Each row of a before or after table is a point. The points were changed in one or more steps. Then noise was added and the rows were shuffled. The steps act on columns, c1 being the first. Name the steps. A step turns or swaps two columns, mirrors them in a line or flattens them onto one, adds a multiple of one to another, or multiplies or shifts one. Angles are multiples of 10 degrees, from the lower column toward the higher: turns from -170 to 170, lines from 10 to 170 but not 90. Use the fewest steps. Two steps may share a column if one is a turn and the other turns, adds or multiplies; they go together, in the order done. Otherwise the lowest column goes first.

Before, 11 rows:
[-0.12 0.14]
[0.37 0.25]
[-0.33 -0.14]
[-0.01 0.00]
[0.10 0.27]
[-0.12 -0.25]
[-0.32 -0.18]
[0.15 -0.33]
[0.28 0.35]
[0.10 -0.28]
[-0.26 -0.34]
After:
[0.24 -0.33]
[-0.41 -0.35]
[0.16 -0.28]
[-0.51 -0.18]
[-0.01 -0.01]
[-0.18 0.15]
[-0.19 -0.26]
[-0.53 -0.14]
[0.43 0.35]
[0.16 0.27]
[0.60 0.25]
Steps: multiply c1 by 1.6

Before, 13 rows:
[-0.41 -0.61 -0.11 -0.10]
[-0.41 0.23 -0.28 0.56]
[0.38 0.12 -0.38 -0.23]
[-0.20 0.33 -0.49 -0.09]
[0.09 0.07 -0.44 0.09]
[-0.36 0.23 -0.29 0.22]
[0.56 0.30 0.20 -0.13]
[-0.40 0.31 -0.18 -0.09]
[0.14 0.30 -0.25 -0.23]
[-0.35 -0.06 -0.11 -0.16]
[-0.11 0.15 -0.15 -0.18]
[-0.31 0.43 -0.06 0.70]
[-0.21 0.32 -0.44 -0.12]
After, 13 rows:
[-0.01 -0.16 0.02 -0.18]
[-0.23 -0.05 0.13 -0.34]
[0.34 -0.08 -0.19 -0.31]
[-0.21 0.77 0.11 -0.31]
[0.45 -0.20 -0.25 -0.15]
[-0.14 0.26 0.07 -0.17]
[-0.18 0.60 0.10 -0.13]
[0.06 -0.03 -0.03 -0.35]
[-0.01 -0.06 -0.03 -0.34]
[-0.25 -0.20 0.15 0.61]
[0.26 0.08 -0.14 -0.05]
[0.20 -0.16 -0.12 -0.34]
[-0.22 -0.18 0.12 0.03]
Steps: flatten c1 and c3 onto the line at 150 degrees; turn c2 and c4 by -80 degrees
